Each wall is flat, endless, passes through zero and stands at right angles to its row. A trip goes straight from one point to another. List the walls that it crosses, first one first.
In the rows, 128 means zero.

Walls:
(1): [ 83 151]
(2): [113 111]
(3): [136 154]
(4): [62 99]
(5): [101  92]
(6): [124 183]
Trips:
[118 143] to [115  91] -> 2, 5, 3, 6, 1
[187  99] to [112 151] -> 3, 6, 1, 4
[179 122] to [187 138] -> 6
[ 99 139] to [ 93 173] -> 5, 2
[154 126] to [128 121] -> 3, 5, 2, 4
[ 99 190] to [149 148] -> 4, 1
[166 122] to [134  75] -> 3, 5, 2, 4
[140 208] to [171  44] -> 1, 6, 3, 5, 2

Walls:
(1): [166 122  56 196 121 208 135 135 200 108 192 117]
(2): [169 130 121  65 113  87  89  98  91 161 162 149]
(3): [102 131 134 115 142  63 138 107 149  97 128  72]
(4): [ 69  95 104 191 196 140 136 161 111 159 186 116]
(5): [135  91 110 191 133 119 156 143  73 179 133 166]
Trips:
[134 121 113  79 118 135 140 130 144 179 125 134] to [135 115 162  95 192 123 114 122  89  93 133 113] -> 3, 4
[ 97 127 167 165 102  89 142  83 123  64 163 129] to [106 169 150 153 129 118 137  88 150 137  75 130] -> none
[113 145 106 121 131 128 152  31 205 156 109  85] to [128 124 106 120 157  71 183  39 123 184 108 155] -> 2, 1, 5
[136 154 192 180 138 168  87  57 156 109 120 128] to [207  83 112 116 129 145  88  69 166 117 167 150] -> 2

Walls:
(1): [146 114  57 160  69 160 144  62 210 135 167 113 110 123 157 183 111 152
 119 109 131 156 102 163 137 121 148 174 147 123 109 156  99 113 140 137
 119 107  74 122 171 121 126 132 166 132 142  99]
(2): [136  54 139 152 138 163  89  83 197 142  79 157 120  52 127 120 103  98
 143  76 110 144 174 106 138  43  92 176  90 146  85 110 131 126 130 108
  52  18 139  73 150 121 167 221 124 121 108 193]
(3): [117 125 129 128 129 109 122 132 183 103 100 109 158  98 140 131 129 160
 131 122 203 126 123 129 103 115 140 130 107 171 145 146 180 107 130  99
 121 132 127 191 156  91 112 132 179 118 105  82]
(4): [207 134 158 104  99  65 145  77 102 118  98 100 132 145  67  89  94 185
 102  77 121  38  61  62 126 159 128 103 142  80  93 218 166 150 149 129
  90  58 159 128 119 119 104 113 168 188 165 112]
(5): [201  44  98 134 104  82  90 104 157 123  74 109 100 110 131  37  44 122
  73 133  89 136 112 175  58 121  90  97  98 139 106 183 175 114 126 119
 103 147  91 105 139 171  95  87 101 149 103 155]
(6): [154 125 146 126 190 114  72 166 133 170 137 135 111 104 113  77 183 143
 132 145 136  86 181  89 169 107 172 162 176 225 121 184  86  57  92 123
 136 178 161 195  75 116 128 113 212 154 204 124]
Trips:
[124 138 111 149 202 154 140 198 151 125 134  97 118 110 121 117 118 176
 200 142 101 129  79 145 154 132 117 175 171 141 172 115 152 152 148 155
 127 136 124 203 179 140 140  97 158 113 122 140] to [195  91 120  67 162 188 123  63 130 104 102 100 186 156  76 155 172 178
 112  75 117  82 139 142 132 154 117 125 168 164 158 150  92 181  88 108
  77 100  52 144 176  68 108 164 158 113 190 118] -> 4, 2
[132 141 131 128 146 137  99 136 131 149 152 119 122 171 105 154  84 128
 118 114 173 163 110 212  38 158 149 142  94 120 136 150 180 141 137 154
 175  72 123 128  94 203 163 125 138  98 152 115] to [135  72 134 185 129 121 107 200 126 121 122 149 191 160 180  91 108 188
 170 139 131 122 134  99 132 170 218 183  85 116 137 166 147 105 141  73
 137  53 145  93  99 118 162 108 126 138  97 190] -> 4, 2, 1, 6
